Rows are points. Two turns around zero, p and q, are shown by what they do to some points. Write where each new point lands after one turn and then the other. Backwards means that the second turn is done in reverse. Each puzzle has new turns, and all numbers are rounded.
(in the rows, 128 means zero)

Turn p:
[143 128  94] -> [114 146  99]
[122  92 121] -> [157 123 106]
[135 142  97] -> [102 137 107]
[103 156 119] -> [ 98 103 130]
[181 122 178] -> [156 177 174]
[ 84 128 160] -> [141  82 153]
Turn q:
[ 93 109 154] -> [ 95 124 162]
[ 89 124 117] -> [ 92 146 129]
[190 106 146] -> [171  75 125]
[116 138 144] -> [127 139 147]
[130 112  94] -> [114 121  94]
[149 179 114] -> [169 164 112]
Where do these land?
p, then q backwards: [168 128  89] -> [103 153  85]
q, then p: [109 110 152] -> [149 106 146]
p, then q: [107 152 124] -> [ 99 121 139]
q, then p: [118 140  92] -> [ 94 120 110]
p, then q: [137 166 172] -> [131 127 187]
q, then p: [130  72 139] -> [176 103 110]

Turn p:
[124 138  77 143 140 173] -> [125 186 118  93 147 123]
[ 84  98 103 112 156 100] -> [106  98 140  81 144 164]
[157 131 160 120 103 133] -> [147 119 115 159 104 108]
[ 78  72 162 114 160 102] -> [104  80 140 108  96 193]
[129 141  75 115 147 139] -> [142 150 132  86 161 120]
[166 145 161 137 162 118] -> [168 132 150 169 130 148]
[132 105 127 123  77 125] -> [111 106  88 132 118 102]
[164 157 124 165  81 131] -> [121 150 106 176 148  83]
[118 165 162 123 125 131] -> [128 130 165 148 105 110]
Turn q:
[152  98 174  91 140 139] -> [138  71 150 108  99 117]
[ 91 122 159 163 124 135] -> [ 82 142 126 142  96 116]
[174 110 157 144  93 164] -> [147 103 155 166  85 160]
[ 98 100 107 103 138  81] -> [143 141  87  87 129  92]
[130 133 133 120 104 158] -> [127 130 147 124 113 159]
[131 114 132 109 135 153] -> [125 103 129 112 121 146]
[132 156  76 155 162 110] -> [126 145  97 151 191 124]
[116 191  87 139 128  84] -> [134 189 132 133 189 109]
Where do these land?
p, then q: [154 160 169 151 144 145] -> [119 142 158 185 124 126]
q, then p backwards: [136 152 143 165 124 148] -> [119 143 155 166 131 115]
p, then q: [ 99 137 102  79 119 117] -> [153 109 129  81 111 100]
p, then q: [158 148 127 152 166 168] -> [123 130 176 161 164 141]
q, then p: [120 113 118  92 110 159] -> [149 134 110 104  95 106]
p, then q: [ 96  93 127  85 123  99] -> [146 107 102  85  89 140]
p, then q backwards: [173 108 119 184 109  62] -> [167 140  85 181 189 143]
p, then q: [ 87 112 118 115 129 127] -> [123 128 129  85 111 135]

Turn p:
[ 79 131 101  71 127 152 109 124 171] -> [ 71 131 144 140 144 180 121 146 174]
[120  88 157 103 138 150 144 112 120] -> [117  82 140 121 101 114 115 139 152]
[114 132  87  66 111 158  96 118 101] -> [ 58 125 149  98 125 168 119 101 126]
[142 119 148 172 112  75 120 160 128] -> [166 144 124 151 165  81 113 120 104]
[152  87 126 142 142 178 140 136 142] -> [151  74  99 102 131 146 122 139 138]
[127 152 128 187 101  85 167 134 114] -> [157 146 113 174 132  94 164 125  78]
[134 156 139 165 156  91 148 163 106] -> [168 159 140 126 134  99 143 159  86]
[126 127  83  68 141 127 106  85 147] -> [ 64 148 120  98 127 145 141 116 177]
[162 136 159 111 120 158 136 126 140] -> [138 121 103 124  91 141  92 130 133]
[124 152 153 195 132 105 114 122 111] -> [190 150 149 147 129 110 150 105 111]
Turn q:
[136 174 147  83 136 103 156 151 113] -> [132 142 148 100 170 175 162 125 145]
[137 138 140 139  85 119 113 157 112] -> [133 109 174 122 140 135 104 144 117]
[127 142  76 105 110 105 129 100 126] -> [ 97 163 140 104  89 139 144 143 120]
[ 99 175 165  95 135 154 107 111 148] -> [ 93 143 114 103 170 131 102  91 165]
[133  76 108 154 104 138 155 167 101] -> [153 109 131 160 129 120 132 176  73]
[113 130 143 164 116 159 163  84 123] -> [ 91 103 107 158 123 134 126  90  94]
[157  89 144  84 156 107  84  79 183] -> [152 121  73  62  81 107 118 115 175]
[106 155 140 177 162 102  97 159 160] -> [139 122 167 157 139  78 139 105 180]
[ 93 108  97 149 178 142 159 105  97] -> [132 169  95 176 118 114 161 105  94]
[160 118 162 112 158  97  77 149 116] -> [198 132 142 101 129 129 109 118 163]
[157 120 111 151 110 168 132 136 138] -> [116 104 117 162 114 140 105 159 128]
[118 112 103 123  84 143 164 137 121] -> [ 99 119 126 131 133 134 135 166  82]
Where do these land?
q, then p backwards: [155 140 183 115 121 110 151 147 100] -> [116 114 108 168 136 174  93 148 123]
p, then q: [106 194 126 169 136 116 153 136 128] -> [121 105 159 175 146 185 135 126 121]
p, then q: [158 132 136 142 160 147 163 113 186] -> [109 118 132 143 110 134 140 203 152]
q, then p: [118 116 111  95 152 153 174 111 128] -> [106 127 122 117 132 158 175 148  96]
p, then q: [137 147  96 124 159 125 130 173 138] -> [142 164 127 143 166 152 132 146 149]
p, then q: [121 155 116 142  77 120  96 147 128] -> [124 150 126 165 113 140 107  78 130]
p, then q: [125 154 158 117 150 122 121  90 166] -> [ 85  92 146 125 125 126 124 143 165]
q, then p: [131 157 120 142  93 151 138  97 122] -> [128 101 171 149 128 150 136 108 134]
q, then p: [115  48 138 140 123 192  92 150 128] -> [136 162 135  74 204 103 129  90 102]
p, then q: [133 101 116 102 135 148 119  93  94] -> [111 127  99  81 134 111 130 125 100]
p, then q: [154 128 140 131 116  77 109  98 101] -> [112 135 157  90  98 138 150  90 129]
q, then p: [ 83  65  96 117 114  76  89 182 116] -> [124 192 130 113 121  61  76 150  77]

Turn p:
[118 126 135 164 150 167 117 151 133 114 166 130] -> [132 136 135 128 125 108 106 101  94 152 175 141]
[112  91 120 143  82 134 137 111 170 111 119 106] -> [135 106 130 159  90 108 134 138 166 159 139  97]
[145 133 126 124 127 131 155  73 178 131 126 162] -> [141 141  58 146 116 106 138 143 160 116 132 135]
[113  78 162 133 177  65 154 113 114 109 129 116] -> [108 137 116 146 116 189 125  63 147  95 133  90]
[114 107 164 135 118 121 142 149 127 167  76 141] -> [ 95 122 120 170 141 135 109 140 107 132  85  94]
[138 188 126 113 119 106 106 101 167 148 173 136] -> [138 104  97 126 146 117 164 126 149 128 131 204]
[166 103 107 146 121 136 152 142 107 111 152 126] -> [173 138 129 102 124 144  98 122 131 150 138 109]
[110 115 150 123 119 121  98 123  51  82 137 133] -> [153 160 202 146 142 156 133 117 122  93 145 121]
[109 167 122 188 102 129 180 128 117 152  98 101] -> [139  84 105 131 167 118 166 143  93 153 131  69]
[ 82 132 110  78 118 145 129 143 140 151 129 119] -> [ 71 137 146 116 139 117 141 155 152 153 128 139]
[126 118 120  82 160 148  73 116 131 185 148 131] -> [ 90 177 135 114 110 116 144 115 122 145  88 189]
[145 165 162  82 140 122  68 166 120 111 155 169] -> [120 132 162 130 152 132  88 130 121  86 127 215]
[201 126 104 130 140 169 163 123 156 131  79  94] -> [151 115  88  73 102  73 101 135 129 125  87  84]
[112 143  84 151 120  97 117 152  81  91 105 128] -> [144 105 168 106 120 174 145 161  98 107 151 107]
Turn q:
[123  83  98  88 125 118 105 120 112 129 133 103] -> [125 127 131 174 133  87 125 131 141 129  88 105]
[145 104 108 145  68 122 178 140 118 143 106 109] -> [126  64 172 146 115 124 127 150  98  99 127 144]
[126 130 138 155 125 144 108 132 133 107 139 171] -> [115 140 124 110 121 134 104 120 142 128 174 113]
[ 60 145  76 135 135 100 141 125 185 148 157 165] -> [159 154  83 177  72 153 156 164 153 114 169 140]
[144 134 191 105  93 166 120 135 111 145 145 155] -> [131 130 146 105 173  96  96 132 109 169 169 151]
[ 98 115 154 156 150 108 170 175 132 128 114 134] -> [113  91 118 144 140 171 166  97 134 128 158 150]
[178 132 136 142 131 182 133 106 172  76 169 132] -> [136 138 159  68 116 142  75 143 194 135 126 138]
[103 164  96 106 126 120 131 144  94 131 100  98] -> [142 140 121 164 140 156 129 126  78 115  93 119]
[179 132 115  74 166  89  62 110 130 144  89 133] -> [141 195 134 113 140  64 167  93 122 100  88 100]
[162 119 118  98  88  92 121 109 113 133 170 139] -> [116 144 164 136 143  87 139 188 132 126 130 111]
[118 140 132 168 158 136 105 123 157 109 122  82] -> [137 123 116 101  89 163 133  99 142 155  99 108]
[143 115 191 137 104 140 169 111  93 115  90 128] -> [ 72  96 151 101 150 123 113 111  93 137 129 174]
[ 84 152 112 156 196 146 121 134 113 155 130 117] -> [149 123  44 124 132 164 137 111 125 130 116 112]
Where do these land?
p, then q: [151 165 152 172 110 102 104 181 103 109 165 121] -> [ 89 116 107  87 172  70 109 114 163 128 134 112]
q, then p: [142 112 132 120 104 151 134 122 155 144 162 146] -> [128 110 119 138 121 150  96 118 137 139 118 169]
p, then q: [151 147 154 163 175 156 119 160 118  89 152  92] -> [ 73 164 122 119 147  80 129 163 139 152  98 107]
q, then p: [114  72 121 134 116 134 129 107  98 164 102 137] -> [136 126 143 145  92 192 149 126 133 133 140 108]
q, then p: [ 72  88 104 116 163 100 142 100 182 139 117 159] -> [165  91  81 148 115 142 143 184 141 158 176 123]
q, then p: [120 111 126  87 144 118 128 103 156 200  81 151] -> [179 120  88 123 135 198 139 162 142  98 138 121]
q, then p: [147 142  73 146 119 137 124 124 117 143 119 108] -> [151 112 172 111 112 122 106 130 135 111 113 103]
q, then p backwards: [133 109 107 110 100 147 132 149 128 129  81 174] -> [128 139 179 139 151 143 100 132 129  78 132 141]
p, then q backwards: [147 169 152 174  99 145 114 107 113 105 113 120] -> [147 119 101 108 104 127 124 163 125 190 114 123]
q, then p: [167 139 153 141 114 109 112 151 126  67 147  65] -> [ 77 133 134 155 154  66 124  96 130 125  81 104]
p, then q backwards: [101 118 130  98 158 103 202 108 141 143 130 140] -> [107 124 130 148 197 115 116 126  97  98 159 159]
p, then q: [107 174 150 132  99 151 101 170 108  97 159  82] -> [ 80 126 108 109 167  93 172 124 167 168 144 144]
q, then p: [111 117 109  70 162 113 122  83 119 136 136 168] -> [122  76 101 108 124 158 150 162 102 105 167 141]
